Each row is a point. The last column is the point's height on a tilted bowl or saddle (a function of degree 2), plus a little noise. Along how many of its main directions does it bend up, bend down or stay straight?

Points:
[[-18   5  17]
 [-38  10  24]
 [  1 -67 -21]
 [  1  14  18]
 [-15 -51 -21]
 [ 38 -26  42]
 [  6 -17  17]
 [-29 -24  -2]
 [ 63 -37  76]
 [  8 -14  19]
 [ 15 -43  13]
 [-10  23  18]]
Directions: 1 up, 1 down, 0 straight

Points:
[[-32  24  -8  -7]
 [ 25  15 -13 -24]
 [ -5  20 -19 -29]
 [ 49  32  11  -4]
 [ 30  16 -13 -21]
 [  2 -15  30  -5]
 [ 53  53  40 -22]
 [-24 -25 -26   4]
 [ -1 -22  59   5]
 [  4   8  23 -20]
 [ 12 -49  -6 -28]
 [-40  46  13 -39]
 [-10  18   7 -24]
 [ 41   3 -30 -18]
 [ 14 -22 -69 -66]
 [-39 -64  31  68]
 [-19  16 -26 -15]]
Directions: 1 up, 1 down, 1 straight

Points (22 x 5):
[[  2  17 -15 -55  29]
 [-26  35  10  -2  30]
 [-19  15  33  -2  26]
 [  8  -5  36  28  -8]
 [ 11   1  -2  41 -21]
 [ 16  54  21   4   9]
 [ -8  43   9  17  16]
 [  8  -1  22 -63  30]
 [ 60 -13  69 -30 -32]
 [ 16 -57  -4  -6 -32]
 [-29  49 -65   5  -3]
 [-18 -10 -54  -8 -31]
 [  6 -13  44  23  -6]
 [ 31 -32 -49  41 -69]
 [  0 -10  -7 -29   7]
 [-15  -5   9   2   6]
 [-24  -1   5 -49  33]
 [ -4 -10  -6  -6  -2]
 [-63  -9  16 -16  26]
 [ 40   5 -56  14 -36]
 [-11 -33 -45  27 -61]
 [-45  -6  71   7  33]]
Directions: 0 up, 1 down, 3 straight

Points (38 x 7):
[[ 22   6  18 -19 -20 -48 -55]
 [-39 -56  21 -20  29  11  34]
 [ 35   4   6 -11  33   5  -5]
 [-17 -38 -40  27  40  45  32]
 [ -8  15 -59  11  12 -50   2]
 [-17  52  -3  17   5  26  -7]
 [ 26  39 -14 -18 -39 -66 -43]
 [ 14  -3  36 -26  -8   4 -11]
 [ -8 -14  11  38  -7  -9 -13]
 [ 47 -38  -2  66   1  32  45]
 [ 15 -32  39  -5  -1  12  -8]
 [  0 -59 -23  20 -18   0 -21]
 [ -7 -17  58   4   2  42  11]
 [-12   5 -33  21  -2  -6   2]
 [ 17  88  -3 -24 -24 -30 -11]
 [ -7   3  65  32  19 -22 -14]
 [-72   0  17  23  21 -29   9]
 [-22 -16 -39  14  28  20  18]
 [ 15 -13  15 -10 -13 -33 -38]
 [ 35  53  23 -47  41  13 -26]
 [  0 -14  22 -40  25  31  23]
 [-15 -18  46  17  11 -31 -11]
 [-37  -4 -14 -62  -4 -28   7]
 [-22 -10 -47 -85 -17  -8  -3]
 [-38 -17  18  14 -49  -8 -68]
 [-22   2 -12 -46 -65 -52 -34]
 [ 27  17 -67 -62  44  32 -43]
 [-39 -28 -11   4 -54 -10 -67]
 [-50 -11  -7  -2 -26  29 -26]
 [-21  12  37  10  19  32  18]
 [-10  19  -8  39 -67   9 -40]
 [-14 -34 -24  25  56  32  56]
 [-34  23  -3   9   0 -55 -22]
 [ 20 -26 -13 -66  -6   6 -23]
 [  7  11 -13  11  -2   6   3]
 [ 13  36  12  20 -26  15 -14]
 [ 14 -15 -19  -3   8  31   8]
 [-54 -26  36  11 -25  29 -38]]
Directions: 2 up, 3 down, 1 straight
